Each wall is flat, endless, passes through zero and stands at right angles to its row. A trip goes straight from one point to another. Which walls does it cross, in order?
In the rows, zero is written as 128.

Walls:
(1): [ 96 187]
(2): [116 193]
(3): [64 90]
Trips:
[ 99 153] to [184 146] => 3, 1
[ 47 147] to [83 87] => 2, 1
[ 42 163] to [133  90] => 2, 1
[ 85 101] to [103 147] => 1, 2
[114 135] to [102  96] => 2, 1
[127 141] to [78 35] => 3, 2, 1
[109  55] to [ 97 137] => 1, 2
[105 201] to [119 101] => 3, 2, 1

Walls:
(1): [132  78 106 150 150 120]
(2): [117 123 126 162 117 103]
(3): [107 111  78 176 153 128]
(4): [139 105  73  72  98 116]
(5): [ 79 122 214 152 160 113]
Trips:
[132 120 109 156 105 192] to [178  93  87 116  70 168] => 4, 3
[164 102  72 140 155  96] to [184 156  86  73 144  84] => 2, 3, 1
[ 94 129 152 186 197  67] to [127 119 199 121 151 175] => 3, 2, 1
[158 140 122 107 129 185] to [ 36  96  36 126 164 204] => 3, 1
[153 149  89  54  75 182] to [167 174 138 134 126 163] => 4
[ 99 144 118 142 118 110] to [192 182 113  99 174 158] => 5, 2, 3, 4
[ 96  81 134 162 125  80] to [124 112 137 149 106 101] => none
[103 143 158 170 128  82] to [ 47 126 169 101 128 147] => 3, 2

Walls:
(1): [126  99 127 177 181  82 141 100 104 112 141 129]
(2): [ 17 148  90 118 103  93  86 173 126 128 137 122]
(3): [114 109 125 119 148  30 157  72 197 117 133 159]
Trips:
[199 121 200  43 172 186 171 185 134 157 123 155] to [ 88 147 108  83 104 132  47 125 158 120 162 139] => 2, 3
[116  40 106 204 103 132  92 130 123 167 119 142] to [ 76  73 123  58 212 140 114 116 107 111 128 188] => 3
[137 131  44 132 107  66 159 121 120  79 108  77] to [ 73 135 147 126 153  81 164 209 159 136 204 165] => none
[ 33 148 102 195  97 115  80 123  92 142 127 124] to [120 154 173 179 125 210  68 163 113  73 137  24] => 1
[ 98 153 100  79 137 148 134 160 115 180 127 175] to [104 106 139 117 167  89 150  95 159 143 136 161] => 3, 1, 2
[ 89  18 110 122  61 103 130  87 135 213 138  25] to [144 182 117 218 188  57 192 154  83 120 142 119] => 2
[ 95  97  98  72  96 161 141  91  91 164 114  93] to [176 114 115 208 153 101 140 159 161 180 132 159] => 2, 1, 3
[ 84 102  81 166 130  42 156 176  99 119 110 148] to [147 134 117  68 138 155 188 141  97 203  80  93] => 3, 1, 2

Walls:
(1): [113 128 117 139  65  94 134 101 159 151 175  51  87  83 109 141  57 150
 125 160]
(2): [160  98 151 131 177 143 110 108 169 124 110 102  39 131 179 171 116  94
  81 102]
(3): [ 66 101  67 157  96 146 152 124 151 143 112  81 113 181 128 196 110 136
 106 114]
(4): [106 146 112 173 151 139 125 155 142 170 177 151 165 109 118 106 102  75
 137 111]
(5): [142  84 105 159 145 157  67 167 136 113 180 141 162 196 178  56 106  72
 137 168]
Trips:
[ 99  90 147  67 159 168 161  66  95 125  71 118 122 148 112 153  66 101
  50 122] to [141 171 128 177  98 113 102 108 111  95 176 125 117  50 119 130 142 122
 186 162] => 1, 3, 2, 4
[124 167 109  91 155 140 204  61  80 186 106   7 111 117 187 117 228  78
  95 211] to [133 119 111 103 116 102 156 117 142  44 109 140 159 137 142 105 134 148
 147 100] => 1, 2, 3
[129 172 119 106 154 141  76 128 174  72 139 160 151 106 128 112  50 106
  89 132] to [172  94 142 158 190 105 150 168  93 138 120 132 146  92  88 144 209 173
 118  68] => 1, 5, 2, 4
